Every row gives one point. Each table stands for the endless flat space through its points: a line for two points, a plane for three, and so on. Write the one point that lies in both, or say that there is none.
In the rows, 128 means zero.

First (2 x 3):
[[122 101 141]
 [134 101 132]]
Second (2 x 3):
[[129 104 134]
 [131  98 136]]
They share: [130 101 135]

First (2 x 6):
[[ 92 108 131 141 155 101]
 [ 88 109 124 139 160  98]]
Second (2 x 6):
[[105 102 139 147 141 107]
 [115  94 127 151 133 107]]
They share: [100 106 145 145 145 107]

First (3 x 9):
[[137 181 112 102 143 158 105 157 142]
 [102 116  87  92 153 148  95 157 132]
 [137 187 114 101 144 153 105 153 141]]
Second (3 x 9):
[[130 132 124 116 145 165 100 153 140]
 [107 174  93 104 150 143 115 175 151]
 [127 150 109 104 142 159  91 159 131]]
They share: no point

First (3 x 11):
[[158 177 139 116 118 110 148 129 164 121 152]
 [153 157 119 129 113 108 148 124 148 118 144]
 [159 145 107 127 111  96 144 122 136 128 132]]
Second (3 x 11):
[[140 142 120 133 102  92 155 125 137 107 131]
 [146 145 115 127  96  87 153 125 133 109 128]
 [164 144  90 144 128 127 137 115 141 135 149]]
They share: [152 144 106 135 110 104 147 121 137 119 137]

First (5 x 14):
[[163 116 124 107 148 131 121 117 111 132 138 146 128 132]
 [167 144 110 110 138 134 103 121  86 137 139 142 117 143]
 [163  81 138 110 123  79 133 132 106 147 150 161 129 121]
 [138 143 137 122 121 130 118 137  77 115 152 159 107 125]
 [164  99 130 100 167 146 134 108 139 121 133 144 143 128]]
Second (2 x 14):
[[149 114 153 121 142 127 138 132 120 128 147 157 138 109]
 [165 106 129  97 134 107 114 120  92 116 159 157 126 137]]
They share: no point

First (4 x 20):
[[142 135 149 152 130 140 111 110 103 120 150 126 124 159 128 107 104 128
  119  80]
 [ 96 137 146 178 173 146 107 135 107 153 169 154 107 125 136 119 112 142
   95  85]
 [171 147  97 116 147 124  95 102 122 116 139 155 154 151 120 118  73 112
  160 138]
 [116 149 122 154 149 162  79 111  99 153 173 150 123 145 120  95  96 138
  123 101]]
Second (3 x 20):
[[133 137 140 136 129 141 132 136 111 141 137 113 132 145 114 124  80 129
  125 107]
 [146 149 130 143 154 132 108 118 123 130 152 149 125 146 133 136 104 112
  121 111]
 [144 138 131 157 169 121 102 110 119 115 154 165 125 141 143 125 110 120
  120  98]]
They share: [139 136 135 150 154 128 114 120 115 124 147 145 128 142 132 123  98 125
 122 100]

First (5 x 24):
[[126 131 107 143 133 176 156 118 128 116 118 149 125 143 130 153 120 123
  153 164 146 164  88 126]
 [ 84 116  85  94 168 127  91 129 130 189 138 144 100 123  65 153 144 138
   62  99 123 136 164 159]
 [102 109  83 110 148 130 108 125 131 183 137 153 113 119  87 167 131 130
   87 115 125 150 152 151]
 [ 82  96 117 108 187 171 161 161 164 112 132 157 117 125  94 132 138 112
  143 137 192 158  89 158]
 [125 124 114 131 138 146 128 128 116 140 132 139 140 123 109 160 120 109
  123 140 143 165 116 145]]
Second (3 x 24):
[[ 72  91 107 137 168 141 124 132 130 123 134 132 120 143  73 145 133 118
  140 121 159 153 119 158]
 [107 107 104 110 152 164 150 138 144 147 130 158 113 137 107 156 127 119
  123 137 150 158 105 140]
 [114 106 110 104 150 168 157 141 151 153 128 162 114 140 115 154 130 121
  119 139 147 162 101 137]]
They share: no point

First (4 x 24):
[[ 98 169 114 130 131 132 120 169 119 153 101 122 105 149 139 148 191 107
  164 117 161 148  92 154]
 [ 83 118 169 133 141  64  97  84 112 179 118 107 142 129 102 120 154 117
  128 126 147 138 131 123]
 [122 147 106 133 116 143 116 133 125 147 127 154 114 149 142 133 145 138
  138 139 123 191 105 148]
 [132 131 108 135 110 141 112 107 127 147 141 168 122 147 140 123 119 154
  122 151 103 211 115 142]]
Second (4 x 24):
[[ 98 146 120 130 131 120 113 118 122 153 134 124 124 151 119 124 157 126
  121 116 138 158 114 140]
 [ 96 149 149 148 128 127  94 105 128 157 128 143 119 152 116 138 154 105
  135  98 148 167 114 132]
 [117 156 105 132 120 111  89 142 108 171  96 107 123 147 151 109 186 118
  138 134 127 177  88 135]
 [ 99 149 124 137 131 119 106 118 120 158 127 124 122 154 125 123 162 119
  124 114 136 165 107 137]]
They share: [105 146 123 126 122 123 103 122 124 153 126 129 125 141 119 129 158 124
 134 118 145 157 118 139]

First (6 x 24):
[[176 100 136 117 139  85 108 116 159 136 170 126 179 186 115 108 116 148
  140 125  71 135 137 104]
 [165 104 129 106 131  84 112 106 149  93 154 109 157 173 128 117 134 159
  134 123  73  96 119 138]
 [124 104  85 115  71 110 103 122 144  46 112  71 118 119 102  85 171 148
  132 141 109  58 111 128]
 [115  69  96 109 116 132 163 150 164 131 192 124 140 142 122 128 147 106
   85 138 117 122 131 107]
 [130  95 145 140 100 115 155 112 130 138 152 139 190 153 125 143  79 103
  101 110 121 119 113 143]
 [166  96 132 118 122  93 116 104 154 117 163 120 173 176 121 116 118 147
  131 117  84 111 131 115]]
Second (5 x 24):
[[194  74  87 124  62 112  78  78 155  85 167 105 138 157 106 157 147  95
  114 145  89 111 112 107]
 [145 106 130 114  96 112 115 113 151  95 143  99 162 144 113 107 119 124
  128 125 105 105 105 143]
 [167 110 146  66  58 133  83  72 153  63 166  96 171 163 128 131  92  91
  124 125  91 127  89 146]
 [122 136 143 126 136 126 146 146 119 139 149 129 158 141 130 103 127 147
  134 127  91 123 136 115]
 [141 132 152  92 109 142 122 115 126 117 167 129 162 152 135 126 109 126
  133 129  82 132 122 119]]
They share: no point

First (4 x 24):
[[161 106 151 144 161 106 113 152 105 126 126 142 125 143 129 136 108 112
  127 108 130  99 120 105]
 [149 142 167 182 141 126 131 162  73 112 100 116 117 181 159 150 100  90
  159 148 122 107 106  97]
 [163 115 154 148 154 107 127 144 112 113 114 151 134 153 149 154 118 126
  134 136 131  91  86  95]
 [167  74 129 111 173  98 114 137 139 133 149 171 135 114 108 127 124 149
   97  88 140  95 105  97]]
Second (4 x 24):
[[175 113 160 174 150 113  91 161 107 105 141 128 106 138 124 158 110 108
  124 120  94 115 109  89]
 [152 115 165 147 148 100 139 136  75 139 122 120 123 192 140 118  96 123
  166 107 161  70 120  90]
 [180 117 167 173 148 111  97 159  96 108 144 117 104 150 124 152 111 114
  124 122 101 102 107  77]
 [151 107 150 156 154 108 113 148 106 122 121 143 123 152 136 142 101 107
  150 109 126 109 120 112]]
They share: no point
